Every row gives one point. Examples show where two turns around zero, p and q, send a point. Write where each new point lands after one turn and then the other. Backwards means that the second turn is done in reverse. Each puzzle has new turns, and all numbers are rounded.

Turn p:
[-28 -22] => [  4 -35]
[-20 -25] => [ 11 -30]
[28 -7] => [21 20]
[16 27] => [-15  28]
[ 5 27] => [-20  18]
Turn q:
[  8 -12] => [14 -1]
[24 26] => [-5 35]
[-25 -24] => [  3 -35]
[-22 -22] => [  3 -31]
[15 32] => [-16  32]
Where do these land?
q, then p: [-22  23] => [-14 -28]
q, then p backwards: [ 13 -31] => [  9 -32]
p, then q: [ 28 -15] => [ 5 31]
q, then p backwards: [-18  22] => [-15  24]

Turn p:
[-16 -18 -27] => [ -3 -20 -30]
[ 1 17 13] => [ 3 19 10]
[-13  38  10] => [10 40 -3]
[46 -1 13] => [ 16 -14  43]
[-17 -35 -10] => [-24 -25 -20]
Turn q:
[  9  30 -20] => [ -1 -25 -28]
[-28 -15   9] => [-2 -1 33]
[ -6  -9 -30] => [ 28 -15   2]
[25 -6 42] => [-26  42  -7]
Where do these land?
q, then p: [ 11 -18  -8] => [18  1 13]
q, then p: [38 26 17] => [ 21   4 -44]
q, then p: [ 21   6 -18] => [ 20 -18  -6]
p, then q: [-43  13  14] => [ -6 -46  -4]
p, then q: [-27 -27  -6] => [ 23 -21  23]

Turn p:
[ -4   9 -11  26 -12   8] => [ -6 -16  18  -3  21   7]
[-13  23   8 -14  21   2] => [ -3  12 -10  22   8 -25]
[-19  -5 -24  12  20   7] => [-25 -23  -6  19   1   2]
[ 20   6   7 -12   7   3] => [20 11 -9  8 -1  3]
[ -7   4 -17   4 -16  13] => [-15  -1   2  -5  19  14]
[ 27  16  -5   3 -21   6] => [19 11 13 -3 19 22]
[ -2 -20  15  -9   0 -30] => [  1   8   6 -12 -36  -9]
[  5 -11  24  -2  14 -10] => [ 17  -3  -6  -3 -20 -17]
[ -8 -23   2  -8 -13   1] => [-10   1  -9 -22 -11   5]
Turn q:
[ -4  22 -16   7  14 -15] => [-16   7  26  -4 -15  -4]
[  5   0 -30  12  15 -13] => [-35   7   7   4 -10  -7]
[  8  15 -22   9  20   7] => [-25  19  10 -14  -5   5]
[-15  -8  15  12  -4   7] => [17 11 -3 17  6  1]
[  9 -14  25 -20  -3   0] => [ 20 -15 -15 -10  13 -14]
[  7  -4  16   0 -23   3] => [ 20 -10 -17   2  -7   7]
[-10 -11  13 -19 -20  11] => [ 20 -18  -8   5  17  12]
Where do these land?
p, then q: [-35   4  -3   2   7  -9] => [  8  -6  20  28  -1 -10]
p, then q: [ 16  -3 -14   8  -4  16] => [ -8  15 -13  -7  17   5]
q, then p: [-48  -3  12   1  31  11] => [ 36 -12   9  26   0 -36]
q, then p: [ 11   1  -1   3 -13 -14] => [ -8   0   5 -15  -3  13]
q, then p: [15 26 12  5 -5 -4] => [  8  25  -1 -15   6  12]
p, then q: [  3  -2  13   3 -13  16] => [-10  -8   1 -16  11  -8]
p, then q: [14 -6 -1  5 -7  6] => [ -2   1 -11 -11   9   4]
p, then q: [ 14 -11  -7  -4   6 -30] => [ 21  -3 -15   4 -14  21]
p, then q: [  9  -8 -12 -22  -2   9] => [-12   7   6  -6   2  24]

Turn p:
[  8  17  -2 -23   0  19  21  15] => [ 0 10  4  7 19 -1 -1 37]
[-20 -31 -22  -3  -5 -12 -23  -4] => [ -7 -34   7  11 -12 -19  -8 -25]
[  3   0 -20  11   9   4   1 -35] => [  3  -7  -1 -21  19   4 -23 -21]
[-31  26  -1 -11  -9  -1 -14  12] => [  9 -14  19  29  -4  25   4   8]
[ 23 -14  23  22 -24  26  16 -10] => [ 26  42  -6 -12  -2 -26  -3  -6]
[  2  11  14  10  25   3 -17 -18] => [  3  -1  11 -31  -6  21   4  -8]
[ 15  -1   2  24   4  -9 -10  20] => [-23  20   1   0 -16   2   8 -11]
[-17  10  15 -13   9  -7  18  18] => [ 3 -6 -6 12  8 10 29 19]
[ 18 -18 -10 -16  -8 -22   8   1] => [-13 -10 -29   3  -6 -17 -11   7]
Turn q:
[  9  10 -37   4  14   1  15   0] => [-19   9  12 -18  29   7   8  13]
[-17 -24  13 -22  -3  -7  14   9] => [  0 -13 -20  20 -14   5  25   5]
[  7  16  -8  -7   7   7  13 -16] => [-23   1  14   3   6  -3  -7  11]
[  0  17   8 -15   6 -48  -6  -6] => [ 12 -16  -6   3   9 -44   2  22]
[ 7  2  0  6  7  4 19 17] => [ -5   7  -8 -12  -5  14   1  17]
[ 15  10   3   5 -15  13 -32   2] => [ 15  -9  20 -14  -8   0 -19 -21]
[-38  19  13  14 -10   6 -36   6] => [ 15 -17 -25   4  10  -3 -35 -33]
[12 -8  3  2 19 10 -4  4] => [12  7 11  5  1 16 -3 10]
[  5 -43   6  14 -25  13  16 -17] => [ -7  32   2  12 -28   7  27 -25]
Where do these land?
p, then q: [-20  -6  34  17   6  29  23   6] => [-20  10   6  -7 -17  -9  -5  48]
p, then q: [  2  17  24   3  -8   4   7 -11] => [-10  -5  20 -18  -7   9  -8   9]
p, then q: [ 14 -15 -24 -10 -10 -13   0 -10] => [ 19  -4   1   3  23  -9  11 -18]
q, then p: [ 25 -25   4 -10   6 -27 -21   8] => [ -9  28 -34  -9  -5 -11   3  18]
q, then p: [  2 -18  -7 -20   9 -27 -40 -16] => [-13  19 -37 -34  -7  -5  15 -10]
q, then p: [ -5  12 -17  -4 -22   3  -1   9] => [ 11 -27  -4  -4   6 -10  -1   3]
q, then p: [-14 -12  11   0   4  -8  15  15] => [-15   8   3  14  17  -8 -11  -3]
p, then q: [ -7  46 -13   0   8   2  32   9] => [ -1   8  -3   1  19  43 -30  17]
q, then p: [ 0  1  1 -3  4 34 12 -1] => [21  4 28  5  2 -3  3 -5]
q, then p: [  8 -11   1  16   2 -20 -11 -27] => [ -6  11 -23  -8  -6  30   1  -2]
q, then p: [ -3  12 -15  12   2  22 -16  18] => [  7 -13  22 -23  -3  -7  -9  14]

Turn p:
[-14   1  10 -11  -2  -9  -5   2  -5  11  41] => [  3 -26  -3  -5  15 -19  17 -10  11   9  20]
[  1   0  -6   4   4   2  -4 -23  14   9  -6] => [21  0  0 -9  8 11 -8  8 -8 -6 -3]
[ 8  1  9  9 -8 -3  7  6 -3  9  4] => [ -9   3 -10   2   6  -2   2  12   7   2   6]
[  3  -3  10   5  -7   0  -5   9 -13 -10  -4] => [-10  10  -5   0  -8  -5   7  -2  12   3  -7]
[ 9  4  6 -8 -3 -4 -6  8  8  5 -7] => [ -6  -7   5   4   0   1   1  10   6 -13  -7]
[ 12  -2  -6  -4 -10  11  -4  -5  11 -15   3] => [ -4   7   1  -9   9  -9   0  -5 -12 -11 -15]
[-8 -4 -3  5  0 16 -5  1  7 10 -7] => [ 13   6   6   0  -6 -10 -10  10  -2  -3   2]
[  8  38 -27  -4 -11  -5   2   3  13   3   0] => [ -8 -21 -12   6  -8   4   7  13 -37 -13  -5]
[  0  -6  -9  -4  -1  -9  -1 -12 -20  -7 -11] => [  2   7   6  -4  -5  16  10  -5  -3  17 -11]
[ -9 -10  -3  17  48  -3  -6 -11 -16 -14  -8] => [ 12   4  -3 -16 -22  25 -27 -28  13  16   5]
[  2 -12  -2  -7  -8  -5   7  11  -2   9  11] => [-10  -6   8   6  13  -9   2   5   3  11   4]
[ -9  -8  10  10   2  -4   1   7   9 -16  -7] => [  3  10  -7  14  -1  -2  -9 -13  11  -5  -7]
[ -4   1  11 -11  -5  14  19   5  -4   6  -8] => [-6 15 14  9 -1 -2  7  6  0 -7 18]
Turn q:
[-11  19 -16 -13  26  10 -38   2   2 -17   2] => [  8  -8 -11  24  10   9 -25  15   0 -13 -37]
[14 -4 13 13 -9  0 -3  8 -7  1 -6] => [ -4   0  -2   1 -16 -13  10  10   4   5   9]
[ 4 17  1 -8 -4 -7  6  0 -1 -9 -3] => [  4   1  -8  14   3  -3  -4 -11   6  -3   9]
[-15  -4  -6  14  -6   5   6   1   2  10 -11] => [-12   6   7 -14   1 -10  -2  -1 -12 -10   1]
[12  2 -8  5  0  4  6 15  7  1  6] => [  8  -7  -8  -4  -2   4   8   8   0 -13  10]
[-11 -19  17   6   4  -2  12   0   7 -14  -3] => [  5 -11  13 -10 -14  -4  -9  -9 -13  15   5]
[  7   0  -5  -6   5  -3   8 -23   9  18  -8] => [ 11  25   7 -12  12   2   2  -6   8   2  -2]
[  1  -5   9  -1   1 -16  10   6  -7  13   4] => [-3 -7  4 -6 12 -6  9  1  6 14 12]
[ -3  -2   2   0   5  16  21 -12  -8   7   2] => [  1  10 -12 -16   3   1   7 -15 -12   8  -3]
[ 10 -12   2 -14 -18  -7   0   9  -6   3  -5] => [-3  1 13 15 -2  1 21  2 -1  4 11]
[  6 -11  -5  10  -9 -10   7  -3  -9  -6   6] => [-11   3   0  -3  -6  10   0   4  -1   8  17]
[-15  18  -4  -8   6  11 -34  -4  12  -7  15] => [ -2 -11  -3  12   0   9 -15   0  14 -17 -36]
Where do these land?
q, then p backwards: [  0  -7  20   9   9  11  28 -11  15  15   8] => [ -3  -2  -1   0  12  14 -21 -24 -18  -9  20]
q, then p: [  2   5  14   9 -13   4  12 -18  12   3 -11] => [  7  -8  -6  -1  13   9  24   1  -8 -13  -4]
q, then p: [ -3   1  -6  -6 -15 -11 -11  13 -14 -21  14] => [ 15  14 -11   2   0 -23 -15  -1   4  15   3]
p, then q backwards: [  7 -21  -6   3   3  -4 -15   3  -4  -3   2] => [-12  -1  14   1  11  -4 -10 -13   2   6   5]
p, then q: [  4   0  26   6   3 -10  14 -11  15  21   2] => [ 22 -20 -14  -9  -7  16  -7  12  -3 -12  -6]
p, then q: [-21   0  -8   0   0   8 -18  16 -15 -10  -8] => [-15  15  16   1  -6  -9   8  -9  17  -2  17]
q, then p: [ -6   7 -19   1   8  -6  -6   8  -4 -28  -5] => [  1   1 -12 -15 -17 -17  -7  -4   7  14 -14]
p, then q: [  8  -6  -8 -10   1   9  -3  10 -19  -2   1] => [ -9  -5  12   1   9 -12   7 -16   4   5  -4]
p, then q: [ 2 18  2  3 -1 11 -6 -5 23  4  5] => [ 2 -5 -4 20 -6 15 -7 11 -8  7 10]
q, then p: [ -6   3 -15 -13   2   1 -13 -13  -9 -11   3] => [ 11  10  -8  -7 -23  -3 -10   7  -2  -3   0]
q, then p: [  0   0  -3   3   8  -7   0   1 -13  13   3] => [  0 -12   8   6  -6   2  -9  -1   0   2  10]
q, then p: [15  9 17  9  4  1 12 -4  7  8 -8] => [ -9 -18  -1   2  18  10   7   4 -10  -5  -6]
q, then p backwards: [  1   3 -11   7 -13  -3  10  -4  12  11   1] => [ 7  3 18 -8  8 12  5 -7 -1 -4  2]
q, then p: [ -4 -11  -3 -22   4  -6  -3  16  -4   1  -8] => [ -9  10  -7  -4  -2   7 -12   1  18   9  13]
